Rows are points. To make a cloud, some directions were put in groups of two or more. Within a group, all points are equally far from the middle, so they leave a hole (a ring in 2 directions, a hollow ball in 3). The other directions are filled evenly. Then the cloud was stretched, turned, moved and blurred a little. Count the holes, and give their numbers of directions, smallest first.
In the rows, 128 means zero.

Cloud (19 x 3):
[[155 165 130]
 [190 126 110]
 [168 101 102]
 [152 121  97]
 [ 99 156 128]
 [152  72 134]
 [141  92 182]
 [174 118 137]
 [125 107 105]
 [134  78  87]
 [ 86 131 132]
 [187 138 135]
 [127  90 135]
 [ 91 125 107]
 [190 122 160]
 [163  62 148]
 [147  98 124]
 [106 116 124]
 [136 123 106]]
Holes: 0

Cloud (30 x 4):
[[136 137 154 147]
 [173 122 138 156]
 [ 70 123  91 140]
 [ 82 108  95  97]
 [ 64 144  86  98]
 [172 122 156 138]
 [160 155 118 134]
 [115 121  70 151]
 [ 85 148 115  92]
 [176 113 132 147]
 [ 99 178  76 131]
 [130 118 146  82]
 [175 134 142 143]
 [123  89 137 111]
 [163 130  98 126]
 [129 146 151 136]
 [140  86 139 110]
 [ 96 146 124  92]
 [ 83 139 109 160]
 [162 120 135  92]
 [116 131  71 100]
 [112 113 144  86]
 [122 137 101 183]
 [ 87 174 103 136]
 [136  94 144  89]
 [102 158  97 180]
 [167 146 108 142]
 [ 98 136  54 143]
 [115 126  89 175]
 [ 76 126  87  87]]
Holes: 1 (4)

Cloud (52 x 6):
[[156 136 178 130 137 117]
 [123 168 115 103 155 131]
 [128 112 176 165 109 145]
 [147  82 146 172 120 138]
 [161 117  90 140 167 174]
 [178 114 167 121 156 140]
 [167 118  98 157 169 160]
 [178  87 125 162 116  99]
 [121 107 174 115  83 164]
 [158  96  88 108  80 141]
 [147 140  87 108  78 135]
 [117 176  93 154 153  99]
 [162 142 165 128 121 130]
 [154 158 118 139 101 109]
 [154 121 120 164 185 146]
 [117 179 109 140 165 118]
 [156 105 119 141 158  67]
 [ 87 132 133 120 142 173]
 [ 96 135  94 132  78 128]
 [131  84 107 138 114 174]
 [135  73 160 103 135 150]
 [121 130 152 166 179 132]
 [ 85 146 111 159 102 104]
 [157  79 189 142 140 115]
 [ 94 122  94 110 125 102]
 [177  95 143  97 150 163]
 [126  92 165 136  93 171]
 [181  96 146 131 176 122]
 [168  67 163 153 115 114]
 [140 140 113 132 171 183]
 [155 127 119 130 126 198]
 [134 145 128  98  80 154]
 [ 78 155 120 158 131  97]
 [107 150 124 167  98  98]
 [168  76 162 144 157  97]
 [164  90 126 118 104 192]
 [154  99 189 141 156 115]
 [133 117  86 114  70 134]
 [129 171 100 127 109 161]
 [125 129 188 135 125  97]
 [158  92 102  88 104 120]
 [121  92 110 163 157 103]
 [103 126  86 132  80 127]
 [157 108 124 106 175 165]
 [181 121  81 126 102 123]
 [179  78 134  94 124 162]
 [130 148 127 111 172 167]
 [146 101  81 129 136 178]
 [145 129 156 173 135 147]
 [166 111 100 139 177  90]
 [110 123 144  98  75 114]
 [127 170  78 154 149  99]]
Holes: 3 (2, 2, 2)
